Each row of a before or after table is a point. The points were changed in one or more steps. Then noise was added and the rows were shuffled. The steps act on columns, c1 being the first. Write out the steps. A step turns or swaps two columns, mirrors them in a line or flattens them onto one, adds a multiple of one to another, or multiplies or shifts one. Angles are multiples of 10 degrees, from the lower column toward the higher: turns from -170 to 170, lines from 10 to 170 but not 90. Use the fewest steps. Two steps may share a column if one is a turn and the other turns, adds or multiplies; they go together, in the order done. Otherwise the lowest column goes first.

Before (9 x 2):
|  12 |  36 |
|  18 |  36 |
|   9 |  35 |
|  -6 | -20 |
|  16 |  24 |
|  24 | -28 |
|  13 |  -7 |
| -91 |  31 |
|  18 |  40 |
After:
|  41 |  -9 |
|  24 | -20 |
|  37 |  -1 |
|  13 |  99 |
|  44 | -12 |
|  -5 | -14 |
| -19 |  -1 |
| -25 | -32 |
|  42 |  -8 |
Steps: turn c1 and c2 by -80 degrees

Before, 12 rows:
| -28 | -36 |  36 |
| -37 |  21 | -33 |
| -12 | -34 |  -4 |
| -22 |   3 |  76 |
| -46 |  -7 |  16 |
| -71 |  65 |  10 |
| -38 |  30 | -32 |
| -66 |   1 |  81 |
| -65 |  45 | -18 |
| -13 |  23 |  25 |
| -12 | -31 |  64 |
|  32 |  23 |  35 |
After (12 x 3):
| -85 | -63 | -51 |
| -29 | -52 | -49 |
| -33 |  -3 | -52 |
| -48 |   3 |  47 |
|  41 | -43 |  -7 |
| -93 | -53 |  43 |
| -63 | -14 | -19 |
| -12 |  28 | -22 |
| -11 | -29 | -60 |
| -85 | -17 |  48 |
| -48 |  15 |  38 |
| -18 | -34 |   1 |
Steps: multiply c1 by 1.3; turn c2 and c3 by 130 degrees

Before, 13 rows:
|  11 |  35 |   3 |  45 |
| -32 | -11 | -12 | -20 |
| -37 | -11 | -21 |  22 |
| -65 |  20 | -24 | -38 |
| -31 | -15 |  57 |  22 |
|   7 |   3 |  53 |  60 |
|  54 |  17 |  20 | -32 |
| -17 |  30 |   9 |  16 |
| -62 | -74 | -13 | -32 |
| -40 |  -6 |  22 | -34 |
|   0 | -15 |  22 | -50 |
| -39 | -56 | -13 |  49 |
| -30 |  34 |  22 | -21 |
After:
|  25 | -35 | -25 |  35 |
|  10 | -65 |  18 |  42 |
| -14 | -39 | -23 |  21 |
| -18 | -29 |  -7 | -23 |
|  96 | -19 |   7 |  36 |
|  31 | -19 |   9 |  25 |
|  74 |   0 |  24 | -45 |
|  13 |  12 | -30 |  50 |
| -43 |  30 | -17 |  28 |
|  -5 |   4 | -47 | -68 |
|  28 | -28 |  28 | -14 |
|  22 | -18 | -51 | -30 |
| -35 |  -7 |   5 | -50 |
Steps: turn c1 and c2 by 120 degrees; turn c3 and c4 by -170 degrees

Before (11 x 6):
| -29 |   1 |  17 |  14 |  17 |  12 |
|  -8 | -28 |   1 | -27 | -49 |  36 |
| -24 |  -3 |  -8 |   7 |  46 |  27 |
| -46 |  -1 | -26 | -18 | -30 |  13 |
| -16 | -28 |  -9 |  38 |   5 |  17 |
|  42 | -34 |  43 |  22 | -48 | -18 |
| -28 | -32 |  11 | -32 | -49 | -28 |
| -29 | -12 |  -9 |  16 |  21 |  11 |
|  78 | -46 |  14 |  19 | -17 | -19 |
| -38 | -33 |   4 |   1 |  32 |  15 |
| -29 | -57 |   6 | -26 | -44 |  -5 |
After:
| -10 |   1 | -26 |  18 |  60 |  22 |
|  11 | -13 |  85 |  47 | -24 | -35 |
|  11 |  -8 | -30 | -86 | -61 | -37 |
| -10 |  -1 | -25 |  38 |  24 |   5 |
|   2 |  -1 | -35 |   5 |  39 |  -2 |
|  19 |  10 | -31 |  33 |  23 |   9 |
|  -6 |   0 | -17 |  92 |   7 |   6 |
|   2 |   9 |  -9 | -66 | -60 |  26 |
| -23 |   5 | -48 | -44 | -41 |   6 |
|   5 |  -6 | -32 | -61 | -56 | -22 |
|  46 | -11 |  44 |  55 | -58 | -31 |
Steps: swap c1 and c3; flatten c2 and c6 onto the line at 70 degrees; multiply c4 by 2.5; multiply c5 by 1.3

Before, 8 rows:
|   5 |  18 |  -5 | -33 |  21 |   5 | -56 | -25 |
|  -3 |   3 | -29 |  25 |   0 |  10 | -45 | -18 |
|   6 | -33 |  27 |  24 | -11 | -11 |   0 | -74 |
|  12 |  32 |  14 |  39 |   7 |  13 | -40 | -64 |
| -20 | -50 |  62 |  28 |  12 |  34 |  -8 | -53 |
|  26 | -45 |  70 |  36 |  22 |  11 |  22 | -28 |
| -54 |  48 |   4 | -36 |  14 | -29 | -48 |  34 |
| -53 |  18 |   6 | -23 |  79 | -28 | -15 |  14 |
After (8 x 8):
|  61 |  49 |  22 | -41 | -30 |  -7 | -16 |  61 |
| -46 | -57 |  63 | -32 | -35 |  13 | -11 |  21 |
|  20 |  72 | -12 |  31 |  -4 |  30 | -17 | -33 |
| -46 | -33 |  18 | -31 | -12 |  22 | -16 |  76 |
|  31 |  44 |  -1 |  28 | -29 |   2 | -40 |  19 |
| -31 |  23 |  -3 |  26 | -75 |  31 |  -1 | -44 |
|   2 |  22 | -27 | -24 |  -4 | -21 | -42 |  24 |
| -96 | -39 |  62 | -31 | -31 | -13 | -30 |  51 |
Steps: add 1.5 times c2 to c1; turn c2 and c7 by 30 degrees; mirror c3 and c6 in the line at 10 degrees; multiply c4 by -1; turn c5 and c8 by -160 degrees

Before, 9 rows:
|  24 |  36 |  34 |  33 |  -1 | -18 |  34 |   2 |  31 |
|  34 | -19 |  13 |   1 |   8 | -60 | -28 |  34 |  36 |
| -14 |  47 |  53 |  35 |  18 |   2 | -84 |  64 | -51 |
|  25 |  45 |  49 |  22 | -49 |   9 | -28 |  76 | -42 |
| -11 |   7 |  54 |  -1 |  65 |   4 |  25 |  33 |  -8 |
| -45 |  31 |  55 |  55 | -48 |  18 |  10 |  59 |  67 |
|  47 | -12 |  18 |  71 | -57 | -10 |  71 |  -5 | -47 |
| -26 |  37 | -78 |  32 | -13 | -33 |  54 |  19 |  -1 |
| -43 |  38 |  58 |  11 |  56 | -43 |  44 |  31 | -38 |
After (9 x 9):
| -67 |  34 | -19 | -31 | -32 |  48 | -72 | -57 | -24 |
|  15 | -26 | -39 |  82 |  69 |  27 | -43 | -29 | -29 |
|  33 |  10 |  34 | -19 |  48 |  -9 | -63 |  33 | -81 |
|  49 |   9 |  -5 |  43 |   1 |  35 | -49 |   0 | -20 |
|   3 | -19 | -55 | -34 |  79 |  42 | -10 | -42 | -35 |
| -15 |  -6 | -28 |  -7 | -37 |   7 | -55 | -62 |  -1 |
| -39 | -12 | -97 | -36 |  16 |  46 |  33 | -66 | -52 |
|  57 |  63 | -29 |  34 |  10 |  -8 |  14 | -36 |  12 |
| -17 |  25 |  95 |   8 |  21 |  43 |   8 |  -9 | -27 |
Steps: turn c4 and c9 by -70 degrees; add 0.7 times c4 to c1; turn c2 and c6 by 100 degrees; turn c3 and c7 by -140 degrees; turn c5 and c8 by -150 degrees

Before, 10 rows:
|   9 |   3 | -77 | -36 |  12 |  13 |  56 |  -3 |  25 |
| -16 |  30 | -80 | -13 |  -9 | -11 | -10 |  -2 | -10 |
|  13 |  -5 |   2 | -24 |  77 | -18 |  71 |  17 |  26 |
| -25 |  -6 |  15 |   5 |  29 |   7 |  -3 | -18 |  27 |
|  12 |  39 |  11 | -33 |   2 |  29 |  12 | -52 | -21 |
| -15 |  -5 | -11 |  40 | -16 |  26 |  31 | -10 | -44 |
|  -8 |  11 | -16 | -15 | -26 | -23 |  10 | -20 |   8 |
| -12 |   4 |  13 | -44 |  15 |  10 |  -3 |  20 |  20 |
|  33 |  17 |  25 |  56 |   0 | -10 |  -7 |   8 |  31 |
|  -1 | -22 | -87 | -37 | -17 |  12 |   1 | -31 | -47 |
After (10 x 9):
| -24 |   1 | -14 | -29 |  -7 |   6 | -10 | -18 |  28 |
| -14 |   7 |  28 |   1 |  56 |  26 | -15 | -10 | -44 |
|  33 |  19 | -23 | -18 |  68 | -11 |   3 |   8 |  31 |
| -17 | -15 |  55 |  13 | -11 | -10 |  65 |  -2 | -11 |
|  12 |  39 |  -1 |  10 | -41 |  29 |  13 | -53 | -22 |
|  -9 |   6 |  20 |  30 |  -7 | -23 |   8 | -20 |   8 |
|   9 |  -2 |  94 |   1 | -49 |  13 |   8 |  -3 |  25 |
|  -1 | -52 |  67 |  29 | -38 |  12 |  27 | -31 | -46 |
|  14 |  32 |  44 | -66 | -64 | -19 | -46 |  18 |  26 |
| -12 |   6 | -12 |   2 | -61 |  11 |  -2 |  20 |  20 |
Steps: turn c3 and c7 by -140 degrees; turn c2 and c7 by 40 degrees; turn c4 and c5 by 110 degrees; multiply c5 by 1.3

Before:
|  24 | -16 | -10 | -22 | -10 |  -3 |   7 |  14 |   2 |   3 |  -2 |
|  28 |  -3 |   7 |  -7 | -32 | -15 |   7 |  -8 |  -5 |  12 |   4 |
| -21 |  19 |  -5 |  11 |  -3 | -19 |  17 |  -2 |   4 |  41 | -32 |
|  10 | -10 |   4 |   6 | -13 | -41 |  10 |  13 |  -5 |   1 |  -1 |
| -10 |  10 |   9 |  -3 |  29 |   0 |  -5 | -17 |   9 | -16 |  -7 |
|  20 | -19 | -19 |   2 | -19 | -16 |  25 |  -7 |  -6 |  -3 |  18 |
|  -4 |  -9 |  15 |  28 |  -7 | -14 |  25 |   0 |  11 |  22 | -28 |
|  12 |   2 |  -8 |   1 | -26 | -14 |  16 |   3 |  -6 | -14 | -20 |
| -18 |  -5 |   9 |   6 |  30 |   5 |  -6 | -17 | -23 |   6 | -24 |
| -30 |   4 |  22 | -13 |  24 |  16 |   7 |  -4 | -16 | -11 |   1 |
| -43 |  -7 |  11 |   5 |  19 |  15 | -22 | -12 |  -2 | -11 |  -6 |
After:
| -31 |   4 |  20 |  10 |  74 | -11 |   7 |   5 | -10 | -12 |  -3 |
| -42 |  -7 |  -1 |   4 |  57 | -14 | -24 |   9 |   3 |  -6 |  -6 |
|   9 |  -9 |  -2 |   1 | -41 | -33 |  10 | -12 |  14 |  -1 |   1 |
|  21 | -17 |  -8 | -13 | -57 |  -3 |  21 |  12 |  -2 |  -6 |  15 |
|  25 | -17 |  18 | -13 | -27 |  12 |   8 | -13 |  -5 |   3 |   2 |
|   9 |   1 |  -3 |  -6 | -78 | -10 |  14 |  -9 |  -1 | -15 | -18 |
| -17 |  17 | -10 |  -3 |  -9 | -30 |  24 | -12 |  20 |  37 | -31 |
| -10 |   8 |   5 |   7 |  87 |  -1 |  -7 |  14 |  11 | -16 | -10 |
| -18 |  -3 |   0 |   6 |  89 | -18 |  -5 |   9 | -14 |   9 | -27 |
|  26 |  -3 |   7 |   5 | -95 |   0 |   9 |   6 |  -7 |  13 |   1 |
|  -5 |  -9 | -21 |  16 | -24 | -10 |  30 | -11 |  19 |  16 | -25 |
Steps: add 0.7 times c1 to c6; turn c6 and c9 by -30 degrees; turn c3 and c4 by 70 degrees; multiply c4 by 0.7; multiply c5 by 3; turn c7 and c10 by -10 degrees; mirror c8 and c11 in the line at 80 degrees
